Each row is a point. Examples show where two turns around zero, p and q, send a point. Where does a point land after both, in the order given? Backwards means that the second turn is done in reverse. Each puzzle has new turns, and all numbers are rounded.

Turn p:
-16 -7 => -4 17
-27 15 => 19 24
43 -8 => -15 -41
Turn q:
-1 -4 => 4 -2
21 -10 => 15 18
7 -30 => 31 -1
-27 44 => -50 -14
Where do these land?
p, then q: 5 -22 => -5 -22
p, then q: 23 -18 => 14 -26
p, then q backwards: -40 33 => 44 -28
q, then p: 12 6 => 13 1

Turn p:
-4 14 -17 -7 => 1 -9 -22 -1
12 5 16 -17 => 13 23 -3 0
-4 -34 -35 22 => -1 -47 18 18
-15 -2 46 -10 => 3 32 20 -32
11 17 -9 11 => -15 1 -14 14
Turn q:
-13 -18 -24 11 => 28 9 17 7
-24 -18 -10 -22 => -1 32 18 11
19 12 -28 13 => 15 -24 17 -19
16 2 43 -8 => -25 2 -39 -6
2 22 20 6 => -17 -19 -14 8
Where do these land?
p, then q: 6 7 21 2 => -16 -13 4 9
q, then p: 19 -23 -11 -2 => 17 16 -20 8
p, then q: -33 -3 -17 30 => 6 44 0 19
p, then q: -8 19 38 -10 => -38 -12 19 1
q, then p: 2 -9 0 -10 => -1 5 -12 -5
q, then p backwards: -9 16 17 -22 => 4 16 3 29
q, then p: 23 -7 -48 13 => 35 39 11 14

Turn p:
8 -12 18 -2 -4 -10 -9 -11 => 1 12 -1 -17 14 -9 -10 6
10 24 15 2 -4 -18 -6 -16 => -17 -1 -18 -25 4 -5 10 11
23 -2 10 -4 15 17 24 -5 => 13 24 -11 -8 -22 18 -5 -3
4 11 13 -16 -7 -7 9 -4 => -12 3 -19 -9 4 7 -7 -5
19 11 9 -4 15 -25 17 14 => -10 -5 -20 -12 -27 -4 -20 10
15 -12 -7 5 -2 8 -4 -18 => 8 10 18 -15 2 9 5 2
-22 3 -13 -5 5 9 -22 25 => 15 -28 1 23 7 -14 6 -11
18 -18 -6 -10 0 4 23 -18 => 2 18 11 -11 -6 28 -16 0
-36 3 -18 8 2 4 -18 -5 => 3 -19 11 25 21 -2 20 11
-7 -7 -20 8 -14 15 -4 19 => 2 -9 22 18 -4 -5 6 -20
-31 0 -2 18 -6 3 -9 17 => -5 -6 7 31 8 -22 12 0
Turn q:
1 -8 -15 4 -4 5 10 7 => 8 -7 -10 4 7 -14 -2 6
-4 14 -16 6 27 -13 -11 1 => -12 1 19 25 1 -7 18 1
-8 -1 8 -19 13 -8 6 2 => -2 22 2 -1 -2 -6 4 -14
-9 6 -1 11 37 30 8 -7 => -37 8 3 4 -11 -25 -4 20
-2 -7 1 5 -14 -4 10 -15 => 17 -1 -4 -8 -12 2 -2 9
0 16 -1 -8 -18 9 4 -20 => 11 1 19 -19 1 3 -12 13
9 -24 8 -15 -5 -14 10 35 => 10 2 -30 3 10 -5 -1 -37
-14 -11 3 14 -14 13 2 17 => 0 -2 -25 8 7 6 -18 10
15 -5 2 4 -19 -8 -48 -5 => -1 -20 2 -7 16 42 23 1
13 19 10 -2 -4 -10 8 -15 => 7 -6 23 -10 -15 3 -5 -8
Where do these land?
p, then q: 15 -2 30 -11 19 -3 19 8 => 10 -17 22 4 32 6 7 7
p, then q: 6 3 23 -8 10 24 14 -27 => -9 -12 28 -6 17 -25 -15 5
q, then p: -17 15 -13 7 -4 2 5 13 => 8 -3 1 -4 -9 -24 9 11
q, then p: 14 -22 9 18 2 -4 4 13 => -5 -2 32 5 5 14 -1 1
p, then q: -11 2 -11 -11 -24 -5 0 3 => -10 17 -8 1 -14 3 8 16
q, then p: -24 -8 -19 7 -2 -25 -8 5 => -4 10 6 -2 -37 -5 16 3
p, then q: -8 5 -13 9 -14 -10 -9 -1 => 0 17 -14 6 -13 1 -2 -3
p, then q: 13 -7 25 -2 13 12 -16 3 => 9 -14 23 -6 5 -8 14 -17
p, then q backwards: 24 16 9 -4 6 9 -1 -22 => 3 -24 13 -15 -10 2 -8 -19
p, then q backwards: -10 -2 -40 -5 -6 -2 -8 5 => 22 25 -7 17 -5 -11 -16 2
